Each row is a point. Each copy is the shape, with its points in the same order, stretched, turned, moved and blurred by noise. Say if it was mirrored as well.
(in the rows, 128 means zero)

Shape (9 x 3):
[[141 108 130]
 [118 106 143]
 [117 118 120]
 [ 96 184  85]
 [ 70 159 148]
 [108 119 147]
 [137 127 153]
 [120 104 134]
 [141 202 136]]
Copy 1 (9 x 3):
[[136 109  98]
 [142 147  96]
 [119 140 106]
 [ 83 151 183]
 [129 210 150]
 [144 160 104]
 [159 119 118]
 [136 142  89]
 [148 102 208]]
Copy 1 is: mirrored
Copy 2 (9 x 3):
[[150 140  96]
 [149 120 112]
 [130 131 125]
 [109 178 209]
 [154 130 186]
 [153 124 130]
 [175 148 120]
 [139 120 109]
 [177 209 184]]
Copy 2 is: only turned
Copy 3 (9 x 3):
[[137 127 151]
 [141 144 140]
 [156 123 127]
 [184  77  68]
 [158 142  79]
 [139 142 126]
 [122 134 135]
 [145 139 143]
 [129  90  75]]
Copy 3 is: mirrored
Copy 4 (9 x 3):
[[101 122 151]
 [107 120 127]
 [125 111 133]
 [207 134 115]
 [166 146  62]
 [120 128 107]
 [103 151 127]
 [106 111 132]
 [168 211 112]]
Copy 4 is: only turned

Shape (8 x 4):
[[126 122 125 143]
 [134 150  87 169]
 [125 137 123 159]
 [163 129  87  96]
 [178 140 137  95]
 [100 151 118 113]
 [167 182 135 144]
 [133 158 135  95]]
Copy 1 (8 x 4):
[[146 113 126 124]
 [166  52 134  98]
 [160 101 120 101]
 [ 90  73 182 139]
 [ 80 125 189  97]
 [114  87  87 137]
 [124  95 159  40]
 [ 84 107 125 109]]
Copy 1 is: only turned
Copy 2 (8 x 4):
[[119 131 138 151]
 [102 167 155 113]
 [125 145 149 140]
 [ 74 115 105 109]
 [108  84 117 118]
 [140 150  94 127]
 [133 122 151  95]
 [137 116  94 115]]
Copy 2 is: mirrored
Copy 3 (8 x 4):
[[113 131 132 138]
 [ 77 122 163  91]
 [107 139 147 121]
 [ 94  88  95  86]
 [120 128  64  93]
 [151 103 121 114]
 [113 145  88  48]
 [166 115  84  91]]
Copy 3 is: only turned
Copy 4 (8 x 4):
[[132 123 137 145]
 [155 102 137 193]
 [133  98 130 160]
 [174 189 121 169]
 [171 162  77 136]
 [ 83 139 122 180]
 [169 100  67 171]
 [118 155  89 166]]
Copy 4 is: mirrored

Shape (11 x 6):
[[139 110 130 169 128 133]
 [133 113 160 160 116 138]
 [109 121 128 112 161 155]
 [ 96 132 116 130 174  75]
 [100 218 157 152 162 138]
 [115 132  95 112 104 175]
 [148 124 176 143  93 143]
 [ 96  91 130 111 158  72]
 [128 163  67 115  88 155]
 [128 140 152 114 152 163]
 [146 163 106 113 124 128]]
Copy 1 (11 x 6):
[[ 67 143 108 171 127 118]
 [ 66 120 111 163 128 104]
 [118 134 140 110 127 141]
 [ 82 170 136  89  96  90]
 [105 181 177  86 163  94]
 [173 125 134 155 130 158]
 [ 94 115 103 165 156 104]
 [ 82 132 121  88  88  89]
 [192 149 120 164 120 152]
 [125 141 134 105 153 145]
 [153 165 107 127 140 129]]
Copy 1 is: only turned
Copy 2 (11 x 6):
[[173 117 133 158 125 124]
 [160 100 111 141 123 104]
 [102 110 142 161 139 132]
 [116 149 209 131 115 120]
 [108 154 132 199 103  35]
 [121 149  82 148 115 168]
 [156 108  74 125 131  96]
 [111 119 200  92 125 144]
 [135 202  79 147 103 173]
 [107 114 114 168 150 102]
 [129 187 113 149 134 128]]
Copy 2 is: mirrored
Copy 3 (11 x 6):
[[133 143 116 123 151 158]
 [122 103 134 112 142 175]
 [147 123  96 145 151  79]
 [181 159 112 186 114 100]
 [210 116  78  94 130 130]
 [116 134  47 128 145 101]
 [ 94  83 144  92 122 182]
 [140 135 136 200 111 111]
 [125 160  26 117 111 100]
 [131  98 106 106 139  90]
 [131 145  89 110 101  91]]
Copy 3 is: mirrored

Shape (13 x 8):
[[135 112 101 119 109 120 106 137]
 [ 97 184  84 119  94 129 109 151]
 [151 141 154 153 152 153 149 162]
 [159 119 122 150 165 167 143 104]
 [ 97 119 143 160  79 131 115 105]
 [174 166 162 160 164 141 167 150]
 [129 108 118 108 129 163 152 113]
 [119 153 184 146 185 121 148 168]
 [102 137 140 167 107 129  93  99]
 [122 120  45 120 119 116 143 125]
 [162 164 141 117 149 149 118 119]
 [117 131 101 101 102  90 151 133]
 [111 161 139 175 152 119 156 125]]
Copy 1 (13 x 8):
[[136  94 129  97  96 102 117 130]
 [230 154 197  98  86  93 120 117]
 [167 146  81 127 127 181 121 156]
 [124  90 126 176 127 169 145 142]
 [129 126 203  74 144 116 126 180]
 [182 151  75 159 148 215  93 134]
 [134  80 134 139 136 125 166 107]
 [137 216  77 131 148 180 108 158]
 [111 152 213  92 126 137 118 181]
 [175  56 152 156 101  44 131 112]
 [148 136 130 138 114 208 118 100]
 [165 104 145 121 145  81 110  91]
 [161 173 160 163 159 143 106 166]]
Copy 1 is: only turned
Copy 2 (13 x 8):
[[136 110 134 101 147 122  93 101]
 [114 155 153 177 158 136  80 112]
 [124  88 129 134 130 185 166 123]
 [134  90  63  84 170 167 145 149]
 [ 73  83 143 124 133  78  98 118]
 [120  81  87 143 143 204 174 110]
 [109 129  97  86 148 155 145 134]
 [134 110 138 154  83 155 199 120]
 [100  91 130 129 161  74 108 133]
 [142 126  80  96 141 154  56 116]
 [136 129  92 120 185 160 165 116]
 [115 137 106 120 109 139  98  75]
 [109  92  98 151 113 145 136 129]]
Copy 2 is: only turned
Copy 3 (13 x 8):
[[129 122 100  99 120 124 103 167]
 [102 140 122  67  87  85 113 128]
 [156 131 145 153 102 132  97 100]
 [127 109 174 153 138 148  74 104]
 [121 128 155 123 131  78 143 139]
 [166 133 180 140  94 138  98  89]
 [112 153 138 126 152 159  94 121]
 [165 108 132 153  95 122 150  73]
 [128  88 163 116 127  61 137 119]
 [ 81 145 113 103  97 163 100 172]
 [152 106 164  90 136 112  84  92]
 [111 164 111  77 103 151 146 163]
 [124 113 176 143  84 114 148  92]]
Copy 3 is: only turned

Shape (15 x 9):
[[117 132 149  63  94 119  86  94 193]
 [115 154 119 141 107 106 175 139 111]
 [117 112 150 115 139 111 164 157 116]
 [114 130 128 120 119 126 107 114 153]
 [133 130 172 106  85 136 127 109 167]
 [127 136 114 125  71 133 145  74 156]
 [171 136  83 149 145 120  90 127 100]
 [101 122 177 132 164  83 160 115 115]
 [119 172 155  87 136  74 165  94  88]
 [135 157 122 111 151 115 178 129 126]
 [141  99 128  87  93 115 146 121 153]
 [172 119 114 183 126 163 108 110 131]
 [112 122 136 108 179 109 153 106 100]
 [129 136 123 117  86 166 122 106 127]
 [173 155 104 165 120 136 141 184 136]]
Copy 1 (15 x 9):
[[ 74 158 180 140 207 104 151 187  77]
 [134 100  88 122  96 158 186 122 129]
 [137 137  92  92 107 119 131 124 139]
 [105 135 140 145 151 137 141 146 112]
 [ 95 140 141 150 185  87 163 125 129]
 [112 124 147 153 184 138 196 134 127]
 [175 100 159 130 105 150 120 157 135]
 [104 200  87  89  83 137 150 113 152]
 [105 146 139  62  71 158 190 123 123]
 [168 138 118 105  86 141 171 107  99]
 [136 136 133 104 184 102 157 166 120]
 [170 116 147 174 151 123 128  96 167]
 [139 179 129  74  84 162 136 107 126]
 [118  89 165 146 170 139 146 108 131]
 [196  65  91 167 105  98 149 128 126]]
Copy 1 is: only turned
Copy 2 (15 x 9):
[[182 157 190  89 126 144 139 131 155]
 [117 105 125 127 104  68 143 138 120]
 [105  87 161 138 120 110 133 147 122]
 [151 131 149 123 116 121 140 120 146]
 [132 150 178  91 127 115 126 119 151]
 [142 151 147  97  75  93 131 106 146]
 [148 129  77 143 115 117 102 132 132]
 [130  60 169 128 136  99 123 116 123]
 [169  84 159 106 134  61 105 150  98]
 [130 103 137 118 114  92 130 138  85]
 [124 123 171 105  87 132 125 147 140]
 [112 153  93 130 104 123 101  86 142]
 [144  81 158 145 116 104 106 125 101]
 [132 167 148 126 101  97 119 118 139]
 [ 95 136  80 124 125 107 143 142 117]]
Copy 2 is: mirrored
Copy 3 (15 x 9):
[[ 46 145  83 149 154  40 115  94 178]
 [101 117 203 122 125 132 110 147  80]
 [108 111 179 127 108 160 153 137 146]
 [ 92 133 118 123 133 110 107  98 140]
 [ 65 130 126 148 196  91 144 112 150]
 [ 73 159 132 141 156  80 121  83  85]
 [170 153  77 105 104 128  98 143 101]
 [ 60 119 156 154  92 197 134 115 131]
 [ 33  98 144 179  82 128 129 148  78]
 [114 113 168 179 100 122 117 138 104]
 [ 95 157 131 129 127  81 159 110 152]
 [172 158  89 119 168 153 118 101 110]
 [ 97 106 126 160  56 178 143  98 121]
 [107 106 119 126 170 101 143  95 107]
 [190 140 171 114 174 112  90 187 118]]
Copy 3 is: mirrored
Copy 4 (15 x 9):
[[146 144 171  80 151  88  31 166 115]
 [ 76  90 118 113  69 120 145 129 122]
 [ 67 140 124 170 122 154 132 147 151]
 [145 133 152 111 132 113  89 130 131]
 [ 99 109 132 113 155  93  55 125 116]
 [104  84 154  46 108  83  94 105 126]
 [200 124 164 124 119 131 197 110 106]
 [ 70 139 132 127 120 209  88 147 163]
 [ 75  77 172  80  79 180 112 183 140]
 [ 70 118 174 143  71 131 143 146 122]
 [ 77 143 141 106 129 112 125 155 133]
 [163 112 148 133 165 112 148  53 112]
 [ 88 127 192 128 111 187 129 145 179]
 [123  70 160 110 136  69 115  94 145]
 [137 123 103 190  94  79 184 107  62]]
Copy 4 is: only turned

Shape (14 x 11):
[[ 89 104 149 187 174 145 108  83 127 154  90]
 [135  88  90 141  88 127 132 153 138 129  96]
 [ 67 105 126 173 144 143  87 138  74 138 128]
 [149 156 107 138  63 153 150 149 153 176 111]
 [162 133  99 126 104 157 133 148 189 120 162]
 [ 99  68 177 137 114 144  86 159 119 145 134]
 [ 86  80 172 201 123 125 108 129  73 136 134]
 [134  94 146 165 103 103  87 118  97 138 134]
 [166 153 112 144 112 128 105 174 147 149  93]
 [156 152  99 109  85 144 116 156 194 108 172]
 [123 147 128  90 156 128 152 111 146 126 140]
 [181 139 108 133 125 149 164 173 164 130 145]
 [100 155 165 138 159 157 143  98 139  74 101]
 [118 133 112 170  92  91 137 177 168 163 109]]
Copy 1 (14 x 11):
[[104 116 150 162 128 114 123 163 175 140  77]
 [139 108 127  58 127 123 135 181  80 163 121]
 [129  82 199 135 115 162 112 156 150 101 107]
 [151 176 106 104  85 104 156 170  61 182  94]
 [138 156  56  83  99 113 100 110  87 135 144]
 [128  94 165  95 104 127 139 167 158  96 171]
 [154  78 232 124 117 137 114 178 174 133 133]
 [146  91 189  90  90  98 112 167 141 138 114]
 [108 149 125  95 113  77 129 176  46 147 117]
 [158 152  58  86  89 110 105 107  64 121 149]
 [112 121 104 140 124 112 146  63 126 129 113]
 [116 175 100  87 123 116 113 126  64 161 157]
 [152 143 155 168 186 126 128  79 174  89 101]
 [143 108 110 112 121  91 130 209  45 191 151]]
Copy 1 is: only turned
Copy 2 (14 x 11):
[[119 112 118  85 135 159 117 159 148 216  75]
 [191  98 154 108 110 132 123 125 138 139 124]
 [140 145 102 137  72 150  76 121 119 210 123]
 [146  62 101 114 160  80 142  99  82 120 106]
 [137 102 131 124 156 115 102 105 138  78  80]
 [142 123 120 123  96 109 125  92 210 151 148]
 [138 130 121 111  69  96  77 139 161 206 138]
 [172 152 136 114 113  76  79 133 143 179 124]
 [147 123 123  91 140  81 144  77  94 144  85]
 [133 108 149 150 146  87  94  81 126  79  81]
 [127 134 134 152 148 140 147 139 140 101 109]
 [136 108 100 104 138 110 132 108 115  68  82]
 [ 67 141 153 116 128 133 107 127 126 153 120]
 [144  84 150 127  91  93 142 121 138 148  52]]
Copy 2 is: mirrored
Copy 3 (14 x 11):
[[128 133  98 135  84 196 182 150 131 114 140]
 [164 100 107 133 153 121 128 118 133 119 107]
 [111 108  87 113  88 160 126 157 118  82 102]
 [175 144 159 145 150  86 125 115 108  83 134]
 [157 159 163 114 142  90  80 125 166 126 155]
 [120 125 120  85 101 155 104 116  89 122 116]
 [105  81 121 106 104 190 129 145 113  81 104]
 [152  62 136 122  93 140 131 145 121 113 119]
 [160 113 116 171 121 110 113 108 119 113 158]
 [158 153 177 119 128  64  65 113 165 124 135]
 [110 173 151 138 117 106 133 162 124 148 128]
 [134 150 149 132 171 100  91 128 143 114 166]
 [101 184 141 168 121 188 122 161 130 128 105]
 [126  89 124 141 127  97 142  81 146  92 134]]
Copy 3 is: mirrored

Shape (16 x 12):
[[139 174 106 114 114  88 160 104 164  93 166 144]
 [126 102 141 143 129 119 183 165 141 156 167 134]
 [ 97 134  90 137 108 142 110 181 170 153  95 108]
 [ 93 124 138 115  85 145 121 106 139 124 119 143]
 [168 164  83 112 133 149 170 100 100  97 138  84]
 [152 168 116 120  90  92 165 176  95 128 113 164]
 [151 180 141 131  92 128 119 169 137 106 109 162]
 [ 93 100 168  90 136  92 108 138 107 103 105  82]
 [103 183  95 166 159 144 150 101 146 156 172 112]
 [115 149 110  91 101  87 150 163 115 126 110 121]
 [150 163 118 119  87 128 178 130 129 117  92  82]
 [114 109 123 172 162 154 190 115 164 142 103 114]
 [131 101 145 154 106 106 145 104 154  93 148 115]
 [153 155 126 103 146  80 159 106 176 152 140 105]
 [ 82 110  85 142  91 143 113 110  96 152 122  86]
 [158 113  85 133 140 111 128 169 152 145  95  85]]
Copy 1 (16 x 12):
[[133  87 145 141 122  56  93 120  98 152 167 121]
 [128 124 171 107 135 144  81 101 142 119 112 119]
 [113 110 158 122 117  86 152 109 114 163  50 124]
 [ 93 157 107 120 119 111 175 117 134 142 130 126]
 [195 107 160 131 137  54 144 133 139 139 163 148]
 [110 120 155 111 159 125 104 160 131 192 109 111]
 [104 114 145 156 154 127 145 158 140 174  90  69]
 [128 117  96 127  95 155 141 179 166  86 141 165]
 [160 119 154 133 136  69 165  89  36 135 155 182]
 [124 109 135 109 133  90 108 155 121 153 109 145]
 [125 120 203 102 128  44 146 151 152 132 117 134]
 [141 183 183 138  79 102 153 103 118 134 106 156]
 [110 108 166 125  93 114 122 114 162 107 167 129]
 [156 100 169  95  87  70 122 151  88 123 145 124]
 [129 139 138  89 117  90 191 111 126 137 135 201]
 [152  77 190 105  95  90 131 131 164 140  84 122]]
Copy 1 is: only turned
Copy 2 (16 x 12):
[[130 141  85 141 161 140 162  68 105 188 169 131]
 [ 64 177 103 103 189 110 139 101 119 101  98 131]
 [ 95 142 155  69 171 181  59 150 137 188 109 184]
 [106  91 169 116 148 150 120 132 133 135 129 116]
 [145 137  96  91  59  90 140 116 110 170 183 138]
 [166 183 114 124 191 128 164 143 133 148 106 106]
 [158 136 121 174 189 136 101 143 134 177 115 118]
 [160 122 137 114 147 150 134 195 151 105 124 220]
 [ 88 104  90  94 135 112 119  36 170 177 159 145]
 [137 167 130  97 172 145 154 157 137 159 114 175]
 [156 146 155 104 112  93 132 137 107 163 144 177]
 [121 110 136  52 127 103 118  64  89 143  94 143]
 [134 127 130 132 152 130 133 109  97  99 177 141]
 [128 172 106 133 110 129 126  62 118 161 121 188]
 [102 110 169  44 111 159 115 154 175 107 177 150]
 [147 197 121  66 112 164  77 144 112 153 118 195]]
Copy 2 is: mirrored

Shape (17 x 12):
[[154 119  96 113 117 132 102 128  88 134 114 117]
 [149 128  79 152 161 128 176 137  94 176 159 131]
 [ 98 166  95 165 136 110 117 106 117 160 138  79]
 [ 87 119  60  96 154  97  97 115 163 127  99 165]
 [ 88 134 142 137 106 167 109  81 109  85 172 139]
 [ 79 111 149  99  86 170  96 158 165  95 108 109]
 [168 154 124 133 137 146 141  80  98 125 119 164]
 [ 84 160  95 119 126  98 139 107 163 100 109 111]
 [133 134 150 163 151 113 119 104 171 130 154 102]
 [143 137 151 185 148 110 105 164 108 153 163 138]
 [ 91 116  68 146 101 105 145  98 155 123  79 127]
 [ 88 174 146 109 108 170 137  87 145 166  78 138]
 [128  95 132 104 128 134  96  88 155  86 173 163]
 [ 95 124 106 178 162 146 110 141 102 101 100  84]
 [141 102 146 136 158  87 154 162  90 148 167 130]
 [122 144 106 153 142 124 149 140 102 151 144 145]
 [119 101 148 145 148  91 121 133 131 169 112  98]]
Copy 1 (17 x 12):
[[104 110 131 133  93 112 133 107 150 106 107 146]
 [120  84 116 152 144 139 111 149 185 138 113  85]
 [ 97 153 176 154 127 132 126 166 174 131 170 125]
 [186 120 190 110  80  95 201 115 166 152 158  73]
 [ 92 146  87 109  81 138 160 172 148 169 144 145]
 [ 99 183 157 107 135 149 159  80  68 138 137 147]
 [ 77 115  68  88  62 104 122 154 202 117 165 111]
 [157 191 164 114 108 121 144 144 128 136 197  70]
 [148 137 152  99 146 171 140 176 168 123 181 156]
 [ 87  45 138 143 133 141  97 149 169 144 130 184]
 [146 185 195  78 110 118 130 111 149 153 138  69]
 [ 51 208 108  91 103 113 148 118 167 134 228  95]
 [183 119 119  96  82 142 207 143 162 155 130 150]
 [ 49 131 169 106 146 123 123 165 103 127 139 122]
 [132  51 111 163 168 116 105 130 159 136 109 154]
 [ 96  89 121 136 119 122 114 148 170 146 140 111]
 [118 117 167 129 182 119 120 115 165 127 145 170]]
Copy 1 is: only turned
Copy 2 (17 x 12):
[[113 172 145 144 142  64 146 163  92  81 126 131]
 [139 183  93  95 152  66  75  86 110 128 165 132]
 [125 135  98 160 129 107 119  83 100 113 148  85]
 [104 127 137 186 166 124  92 112  78  85 111 170]
 [162 148 136 160 115 152 126 158 147 122 104 128]
 [119  74 169 155 151 168 162 181 113 127 123 105]
 [142 202 107 151 133  82 134 164 106 133 103 162]
 [126 108 125 182 153 153 151 105  91 114 156 130]
 [136  98  84 118 121 119 144  75 122 160  90 124]
 [121 141  54  88 132  80  88  93 149 117 123 136]
 [115 150 156 196 203 148 150 124 125 107 155 108]
 [107 114 130 201 127 145 129 177  77 200 123 119]
 [155 141 143 131 123 117 130 126 132 116  72 191]
 [110 138 118 144 158 164 144 141  90  81 112  57]
 [103 158  85  76 121 104 100  77 143 129 164 150]
 [124 166  91 123 147  99  91 107 123 120 160 136]
 [ 76 125 104 133 133 125 135  90 118 151 125 107]]
Copy 2 is: only turned

Shape (18 x 12):
[[141 164  94 108 108 173 152 102  95  96 149 125]
 [159 144 116  89 177 172 156  97 120 165 145 138]
 [112  92 124 125 121 119 166 177 149 109 158  89]
 [148 130 117  99 185 112 112 111 131 139 116 108]
 [119 109 101 160 177 141  79 162 123 150  89  91]
 [160 165 147 161 137 105 155 121 118 157 142  85]
 [132 121 121 101 161  98 112 175 132 128 157 131]
 [167 143 114  80 116 142  89 139 156  97 131  64]
 [ 91 108 136  92 105 109 151 159 148 182 114 140]
 [165 143 134 156 165 138 146 133  93 110 147 146]
 [143 169 106 105 115 114 147 121 152 105  86 121]
 [117 122 170 165 178 130 158 170 101 108 112  92]
 [114 116 135 104 119 146 120 140 167 163  94  73]
 [123 145  86 163 145 126 142 120 147 109 160  67]
 [119 123 142 139 119  95 126 126 157 122  92 143]
 [126 148 123 148 149 169  73 114 170 114 124  60]
 [124 141 144  88 114 108 146 124 106 108  92 114]
 [166 101 153 155 113 123 103 142 119 119 130 113]]
Copy 1 (18 x 12):
[[169 169 122  87 106  63 151 127 147 136  81 149]
 [132 168 140 115 199  59 123 136 139 163 117 117]
 [136 132 123 157 120 185 162 147  76 133  74 130]
 [118 134 129 113 182 134  78 140 145 167 120 153]
 [ 75  63  60 120 146 135  90 140 107 131 110 131]
 [196 146 119 126 142 130 126 165 109 129 129 132]
 [122 117 143 167 111 161  95 132 121 187 123  94]
 [116 136 133  56  99 141  97 169 115 180 107 158]
 [ 96  92 169 170 149 156 183 183 118 138 141 107]
 [188 150  93 135 123 106 117  80 117 135 125  97]
 [139 154 123 100 123 142 164 153 183 146 151 158]
 [172 103  64 147 167 176 140  86  81 154 107 126]
 [ 74 101 128 101 168 143 151 197  93 145 127 161]
 [146 165  87 138 109 144 111 156 112 109  76 182]
 [118 124 127 143 125 169 149 130 130 109 173 144]
 [ 83 127  72  99 113 122  81 154  80 133 127 189]
 [169 113 147  99 147 155 164 136 152 167 123 158]
 [155 106 123 104  98 135 113 116  59 113 140 115]]
Copy 1 is: mirrored
Copy 2 (18 x 12):
[[ 99 145  77  39 152 125 143 129 104  86  72  94]
 [125 132 118 152 128 131 178 197  88 112  58 113]
 [170 147 127 135  76  62  65  99  91  91 129 153]
 [138 130 150 147  56 117 142 194 115 144 102 103]
 [169 152 131 141  25 184 101  93 120 173 135 143]
 [170  83 116 134 108  69 222 119 146 111 135 140]
 [ 82 144 140 161  61  88  90 140 104 136 144 141]
 [142 119 106  59  75  71  80 135  65 124  83 173]
 [147 109 133 182 104 125 107 155  55  87 199 142]
 [103 149 124 117 138 107 174 104 162 139  88  91]
 [111  91 172  82 124 132 137 143  72  86 141 100]
 [183 203 146 139  80 107 174  80 129 132 138 124]
 [216 118 125 128  74 138 105 153  51 106 135 186]
 [168 108 123  94  62 112 111 116 149  98  91 144]
 [139 100 173 121 130 142 111 142 134 130 165 115]
 [196 133 121  63  68 166 106 134 143 141  72 213]
 [138 150 128  95 110  98 156 159  79  99 158  79]
 [168 120 101 112 121  86 114  83 152 168 121 134]]
Copy 2 is: only turned
Copy 3 (18 x 12):
[[ 90 129 126 178  94 109 123 108 121 157 132  96]
 [134 139 126 166 144 125 145 129 160 132 177 100]
 [125 187 139 134 102 165 110 150  80  56  98 128]
 [149  99 147 137 147 116 128 140 151 102 132 115]
 [125  61 182 119 120 161 152 145 123  95 138 121]
 [122 133 155 117 146 155  69  97 162 117 136 112]
 [140 146 124 108 116 124 127 149  77  62 145 118]
 [177  88 144 132  97 148 127 108 111 145 113  98]
 [104 137  89 128 170 180 142 186  71 103 142 135]
 [100 153 152 106  96 104 118 114 161 105 144 129]
 [109  89 117 148 107 125 106 168 126 165 120 120]
 [106 137 130 101  81 147 113 136 167  29  91 141]
 [149  85 128 142 151 199 141 148 119 126 121 129]
 [127 134 184 179 115 142  71 113 115  96 119 116]
 [105 108 135 110 146 140 118 164 131 126 113 178]
 [166  53 175 155 116 170 117  95 147 122 125 145]
 [101 106  95 129 122 120 126 147 134 118  85 121]
 [125 132 176  68 128 147 135 100 146 130 113 151]]
Copy 3 is: mirrored
Copy 4 (18 x 12):
[[117 102  97 100 206  94 139 138 124  88 137 169]
 [ 51  86 120  75 143 134 119 125  96  90  94 185]
 [159 129 111 157 167 135  65  68 153 138 145  60]
 [ 73  99 147 108 125 120 120 110 112 146 134 149]
 [133  46 175 116 121 132  86 153 125 144 163 115]
 [115 142 127 104 162  89 109 121  65 136  87  94]
 [102 117 111 133 119 115  71 103 166 170 134 111]
 [102 119 165 170 215 147 110 123 178 155 115  82]
 [166 155 137 149  91 162  84 112 152 145  95 156]
 [ 76  97  86  93 131  74 119 141  97 106 145 135]
 [134 133 135 203 163 122 146 129 124 145 129 187]
 [114  93 125 136 105  63  89  97 108 111 143  88]
 [157 109 179 172 150 170 106 126 139 130  92 110]
 [148  73 125 126 218 111 121  91 100 150 152  79]
 [163 130 133 190  89 126 150 128 140 163 135 142]
 [139  30 167 164 185 133 155 150 142 146 122  60]
 [121 159 145 149 121  88 128 103 143 125 127 172]
 [122 141 136 125 132 121 112 147 151 132 139  66]]
Copy 4 is: mirrored

Shape (18 x 12):
[[156 130 168 106  84 102 139 142 129 107 116 143]
 [ 90  83 117 163 175 111 143 126 116 136  94 127]
 [113 124 176 138 143 162 165  87 173 152 137 105]
 [ 96 149 114 101 122 113  86 158 126 161 128 118]
 [147 111 112 156 120 161 151 141 164 143 132 109]
 [111 112 104 146 131 143 118 195 138 126 114 114]
 [103 135 115  98 158 151 159 142 129 107 114 132]
 [181 105  85 139 130 122 132 115  85 130 112 103]
 [116 130 117 142 107 102 177  88 122 114  64 146]
 [153 134 128 181 151  93 146 105  89 130 138 173]
 [125 102 100  79 158 107 186  85 166 134  97 102]
 [144 159 133 130 127 128 103 134 124 173  94  73]
 [156 147 155 157 106 132 170 132 136 148  80 165]
 [ 98 129 107  92 175 143 193 166 133 135 181 123]
 [106 112  85 131 161 225 137 131 132 148 136  91]
 [108 131 140 124 141 146 194 128 155 177 134 178]
 [101 160 127 128 100 134 146 146  94 121 133 117]
 [103  70 181 119 128 103 154 126 108 122 126 106]]
Copy 1 (18 x 12):
[[109 154  89  80 154 122 131 113 108 139  82  85]
 [127 206 156 160 104 104  94 106 115 117 124 154]
 [200 179 164 128 140 118 110  78  62 107 139 139]
 [ 90 108 147 118 117 189 115 112 144  86 103 102]
 [182 177 158 155 117 171 124 123  94 145 143 129]
 [116 171 135 159 113 191  96 137 124 120 137 151]
 [118 142 111 143 130 147  74  88 141 128 129 182]
 [138 165 135 103  97 113 120 115 167 165 132  81]
 [129 178 109 147 140 106 149  78 147 130 101  92]
 [141 152 141 131 138  66 136 150 131 123  86 115]
 [155 182 127 111  75 138 104  50 128 184  89 145]
 [149 153 136  93 100 166 120 104 147  92 111  43]
 [162 169 119 154 156 132 132 122 111 128  85  65]
 [134 157 164 129 133 188  52  96 147 162 127 229]
 [172 141 182 185 118 175  68  88 127 114 217 178]
 [166 151 178 181 158 161  96  99  96 139  98 145]
 [106 144 135 114 174 157 115  97 173  97 148 121]
 [114 225 146  77 149  85  88  78  92 134 130 134]]
Copy 1 is: mirrored
Copy 2 (18 x 12):
[[142 118 190 139 138 137 136 145  99 170  97  98]
 [187 149  77 111  62 138 150  79 169 115 124 123]
 [ 98 170 167  66  90 119 127 104 149 153 102 167]
 [159  70 152 102 122 159 104 153 148 129 146 170]
 [130 119 123 111 116  91 121  75 151 135 116 145]
 [176  77 119 123 126 117  92  82 170 113 131 125]
 [174 150 131 109  97  91 118 161 123 102 138 134]
 [161 130  68 154 105  99 162 128 164 115 124 122]
 [202 162  94 132 102  92 189 130 124 167 126 147]
 [124 163  71 124  88 139 146 123 160 150 163 103]
 [190 137 123  98  83  76 207 164  99 104 111 115]
 [153  82 111  80 148 147 131 148 202 149 110 179]
 [155 154  92  96 136 143 134 115 120 169 122 141]
 [137 156 145 105  96  92 134 133 119  63 155  93]
 [135 152  97 101  92  79  95  92 183  85 145 210]
 [125 182 117  85 111 147 134 106  92 114 151 151]
 [162 146 153 127 143 112 133 138 168 143 144 162]
 [156 173 177 132  95 156 153  91 127 120  79  90]]
Copy 2 is: mirrored
